Every row gives one point. A path goes straight from each point to the next, and from the last back to the first. The post is the endless flat space through its rows: a point in 2 columns, a line in 3, a plane in 4, and so on, so that a path can go around it. How many times does the path go around the post? Going back the other way cancels.
In the rows, 128 means zero.

Post, one row:
[[123 110]]
Path:
[[123 159]
 [165 121]
 [160  73]
 [126  86]
 [141  89]
 [116  80]
 [ 86 119]
 [110 160]
 [156 115]
 [135  58]
 [ 87  75]
 [ 72 158]
 [ 92  84]
 [103 118]
 [101 171]
 [146 112]
 [160 151]
 [156  78]
 [116  80]
 [ 99 123]]
Times around: 3

Post, 5 rows:
[[ 89 115 109  92  98 134]
 [161 109  79  88 152 130]
 [152 114 105 118 113 143]
 [139 131 165 169 143 122]
 [ 83 166 161 181  90 103]]
Path, 24 rows:
[[105 118 220 118 122 138]
 [197  86 110 147  85 152]
 [133  92  96 128 110 156]
 [ 88 111 181 142 135 154]
 [112 165 135 128  79 137]
 [179 115  84 158 127 164]
 [156 177 101 186 153  74]
 [138  81 172 136  71 177]
 [ 81 121 188 121 123  91]
 [136 125  91 151 108 108]
 [218  90  83 131 135 174]
 [ 70 144 165 131 116 133]
 [ 93 104 200 113 122 146]
 [103 123 144  93  78 132]
 [120 138 145 131  97 121]
 [144 140  99 136 133  74]
 [144 163  54 179 131  93]
 [166 147  94 140 138 152]
 [118 160 144 140 120 111]
 [156 136 125 131 141 105]
 [176  60  70  90 162 132]
 [ 97 122 195 154  77 131]
 [188 130  72  99  59 160]
 [162 165  98 126 143 120]]
Times around: 2

Post (11 x 12):
[[ 77 174 161 152 101 133 133 107 154 140  87 121]
 [104 140  83 122 169 126 153 124 146 141 128 133]
 [117  67 154 164  85 133 149 148 112 127 129  86]
 [121 147 125 126 170  92 104  73 158 188 131 199]
 [125 110 194 135  77 145 124  73 108 119 148 123]
 [104 136 118 119 118 111 123 115 119 161 129 163]
 [172 107 112 111 162  79 104 118 104 130 174 136]
 [114 126 138  84 192  67 171 157 166 136 162 128]
 [201 131  99 114 128  92 160 180 120 150 154  89]
 [129 142  81 101 145 125 122 124 140 160 150  98]
 [114 137 173 132 123 145 144 164 147 135 141 100]]
Path (24 x 12):
[[196 160 149 119 136 111  86 124 109 174 187 223]
 [118 206 147 125 125  76  63  70 113 160 126 153]
 [127 212 147 144 129  59 131 125 117 163 125 180]
 [148 163 111 101 142 114 138 150 111 132 177 126]
 [102 101 126 127 187 102 180 162 155  98 137  44]
 [175 162  90 110 195  71 129 172 122 134 136 149]
 [ 76 141 133 132 146  95 128  97 126 131  85 128]
 [ 92 116 181 186 138 118 143 149 139 103 101  70]
 [135 149 127 128 135 145 126 142 108 175 128 124]
 [176 142  79 100  89 173 141  98  83 149 128 117]
 [ 94  69 121  99 145 115 175 129 153 112 140 129]
 [145 128  98  77 144  64 167 102 123 160 122 139]
 [ 89 157 109  74 175  53 185 138 114 152 136 180]
 [133 159  85  68 139  73 137 115 145 177 194 136]
 [172 123 108  74 113 129 127 142 136 205 189 178]
 [174  76 163 115 115 142 126 137 152 141 200  96]
 [118 170 132 146  84 106 103  90 129 157 147  99]
 [173 154  77 116 195  43 114  96  95 190 142 182]
 [101 184 129 124 170  88  95 121 170 175 154 181]
 [177 165 163  76 113 139  83  96 132 168 201 168]
 [140 140 146 152  45 138  65 101 123 162 139 116]
 [156  93 108 116 104  41 103 190 121 159 183 127]
 [ 96  90 133 147 135 153 107 139 174 148 126 107]
 [140 103  76 146 133  71 144 142 110  82 105 140]]
Times around: 0

Post:
[[ 92  86  59  84 182 112 126 111  95 129 187 124 176 101 131 132 173 136]
 [148 157 145 143 138 128 114 121 125 171 111 115 121 131 144 102 115 124]
 [116 117 121  72  61 178 147 124 151  92 144 143 164 147 128 156 155 111]
 [113  86 119  84 170 106 195 136 107 104 156 144 127 101 119 110 131 119]
 [159 155 111 129 173 122 113 103 129 117 104  94 128 135 132 126  58 119]
 [138 156 127 138 114 130 108 110 124 121  60 149 100 138 150  92  73 144]
 [149 141 128 126 152 147 125 101 156 120  95 130 107 131  98 115 133 146]
 [ 85  71  72 106 165  56 158 169 127 139 156  93 158  84  95 117 145 129]
 [149 134  99  99 100 177 112 147 104  82 130 100 148 143 156 149 161 155]
 [120  86 113  98  74 166 148 111 138  93 134 115 142 169 168 119 128 151]
 [152 128 106  89 114 195 105 146 176  95 129 146 167 143 186 140 131 126]
 [116  89  65 138 157 115 166 131 114 151 187 119 164  68  84  97 132 107]
 [123 143 121 127 111 156 109 110 156 121  96 104  78 117 162 118 113  95]
 [168 119 140 107  88 131 105 117 132 145 114 127  95 106 136 111  86 152]
 [158 135 111 117 143 113 120 103 148 101 120 109 135 122 138  77 123  94]
 [157 135  75  76  84 173 134 136 168 117 136 153 111 183 165 158 133 134]
 [162 129 134 166 130 118 107  97 136 115 116 133 108 122 147 152 121 115]]
Path, 30 rows:
[[140 117 135 134  13 109 163 116 119 147 115 142 102 148 147 134  80 122]
 [100 136  72  79  73 182 142 140 122 152 121  64 170 140 166 123 122 154]
 [190 156  88 162 131 131 116  94 170 123 123 102 171 133 156 113 118  43]
 [165 132 112 114 100 129 160  97 147  97 124 101 145 145 178 112  90 102]
 [134 124 186 178 118 153 152 129 168 108 107 127 105 151 153 145  81 192]
 [138 125 121  94 108 146 110 145 126 103 152 175 135 151 158 114 173 164]
 [146 130 141  98 117 149 109 132 111  83  58 122  51 132 138  95 120 114]
 [ 96  72  80 106 121 119 214 121 191 110 132 156 119 210 179 140 116  93]
 [106 137  93  83 113 148 196 134 145  95  95 151 104 130 130  91 123 110]
 [145 152  82  65 116 189 167 164 162 126 111 179 148 158 107  96  96 186]
 [207 196 113 135 146 170 106  97  97 113 112 111 118 124 166 131  36 163]
 [150 145  87 114 187 110 131 142  87 139 122 129 201 164 173  98 191 187]
 [122 127  74  67 101 134  75 103 154 119 103 112 134 148 225  71 126  68]
 [129 157  72  93 147 194  96 108 100 111 131 118 165 142 150 103 126  79]
 [ 90  76 143 151   7 122  80 140 130 141 108  67 160  82  96 101 102 164]
 [111  92 146 144  77 112 179 119 171 141 151 146  71  74 123 145  66 131]
 [102 115  76 141  77 193 110  85 134 149 143  60 178 154 188 115  90 134]
 [133 112  61 124 189 144 118 112 137  88  83  97 132 175 148 108 146 187]
 [233 159  97 125  40  94  57 137 110 178 109 120 124 148 155 127 108 132]
 [130 164  68 102 153 152 104  66 154 113 100 134  97 156 231 166 120 103]
 [120 132 115  70 105 178 150  93 140  85 142 131 132 104 176  58 107  93]
 [144 141 176 142 141 126 135 113 145 127 155 110 164 115 118  66 116  95]
 [104 108  54 113 130  79 132 193 144 105  99 127 148 183  95 159 166 183]
 [117 101 130 134 140 174 161 146  74 101  83  92 133  91  88 147  99 129]
 [202 148 108 131 147 199 126 100 146  95  98 137  87 155 200 180 108 103]
 [102 121  69  73  99 102 117 149 132 152 122  96 173 115 159  71 126 174]
 [ 85 102 102 113 212 100 164  83 190  70 170 127 190 176 101 178 123 134]
 [136  99 140 103 101 118 135 148 136 167 141 176  79 125 101  98 119 162]
 [103  77  65  84  44 124  96 196 122 195 161  95 130 126 183 126 131 150]
 [175 108  87 124 119 168 135  93 136 160 118 135 114 141  99 107 184 149]]
Times around: 2

Post:
[[ 83 115 102 102 114 165 121 168 106  77 131  86 129 136 113 122 103 116]
 [166 155 103 166 141 166 138 136 164  75 143 101 183 207 165  60  75  98]
 [157 139 167 122 152 103  99 162 172 182  50 186  94  88 175  79  47  90]
 [133 144  97 118 126 158 125 132 109 135 116 166 129 161 124 116 107 112]
 [107 165  97 150 139 114 180 182 158  62  98 117 129 161 133 145  87 109]
 [127  99 149 106 124 141 107 137 122 153 123 122 162 108 116 147 169 136]
 [120  98  75 131 144 129 110 104 155 110 137 113 116 144 163 123 114 153]
 [ 98 159  94 142 155 172 129 111 112 162  89 143 109 121 136 123 127 115]
 [ 97 152 127 133  98 162 126 134 119 135 134 144 130 123 129 113 114 173]
 [ 86  69 132 136 118  77 147 121 127 107  95 114 161 103 148 103 130 102]
 [121 136 154 127 133 172 164 131 108 162 145 130 128 139 117  68 134 147]
 [ 82 113 114 172 141  94 144  58 154 120 114 100 117 154 171 141  76  98]
 [150 128  76 115  91 110 168 141 163 182 151 119 120  90 103 137 126  99]
 [ 66 124 148  94 118 128 150 128 133 125 114 121 155 144 142  99 160 140]
 [105 135 128 123 157 185 114 113  95 157 136 160 129 113 180 116 132 101]
 [ 95 150  92 121 147 146 101 140 124 136 152 136 137 139 107 130 133 122]
 [ 93 121 173 162 145 148 101 136 110 153 118 139 113 149 198  92 176  94]]
Path, 30 rows:
[[ 91 108  77  58 110 100 106 117 185 102 182  81 152 156 215  84 124  88]
 [140 125 119  79 139 124  80 101 170 138 142 153 120 170 187  91 165 189]
 [108 100 187 163 105 102 144  99 124 129  42 164 190  22 160 101 117 124]
 [115 145 119 136 188 147 148 119 154 163 112 143 117  98 149  74  67  98]
 [ 91  92  86 105 140 178  72 184  73 153 121 168  56 154 214 152 184  53]
 [ 96 150  38 110 116 171  94 173 114 124  99 109 127 128 120 199 182 103]
 [ 69 227 131 108 121 127 155 125 165 158 113 119 158 131 117  68 140 170]
 [129 116  94 160 140 140 128 103 141 124 127  99  90 136 178 126 150  69]
 [137 169 137 112 100 139 135 101 179 118  66 161 164 180 101 107  83 168]
 [ 95  72 103  97 152 142 116 121 164 128 158  89  97 176 117  97 115 146]
 [ 80  91 112 172 165 115 156 140 113 144 132 133  85 116 174  75 129 149]
 [102 137 116 151 154 122 153  60 130 153 120 105 136 133 143 141  92 147]
 [150 113 106  64 116  74  81 126 174 149 129 126 177 137  84 111 125 105]
 [ 70  51  61 103 134 127 145  27 131 104 184  76 146 138 151  83 126 129]
 [ 77 117 153 217 155  72 161 118 166 107  98  91 104 157 115 151  91  75]
 [125 145  75  95 149 170 113 131 143 168 146 170 132 111 159 135 117 125]
 [143 116  86 167 130 141 120 194 135 170  64 132  89  99 181 121 142  77]
 [ 84  60  71 102 159 118 125 117 111 102 102  93  94 138 181 138 135  90]
 [131 104 148 109 142 100 118 154 108  94  99 161 162 102  82 105  90 200]
 [106 165 151 118 124 109  86 103 126 136 110 198 167 109  93 127  89 133]
 [162 133 195 164 125 144  94 143 159  69 121 198 173 174 213 102  75 153]
 [130  59 147  88 106  96  73 169 166 111 100 161 126 156 185 152 123  83]
 [ 88 125  23 112 165 148  89 100 155 138 135  94 149 129 149 145 109 137]
 [170 196 124 249 104 136 111 228 130 111 179 123 133 163 148  60 114 126]
 [128  95 110 138 136 101 110 141  94  78 111 130 121 178 112 107 135 114]
 [ 77 132 134 149 142 135 166  74 162 141  93 121 120  83 158 121 143 153]
 [122 110 115 102 131 159 150 134 137 103 107 107 126 132 101 171  95 124]
 [117 107  64 100 133 135 135 166 114 133 130 160 132 119  88  91 117  91]
 [151  65  61  97 125 138  99  80 153 160  79 115 164 144 137 124  91 154]
 [118  98 109 134 123 118 149 107 112 162  64  94 130  99 133 151 122  64]]
Times around: 5
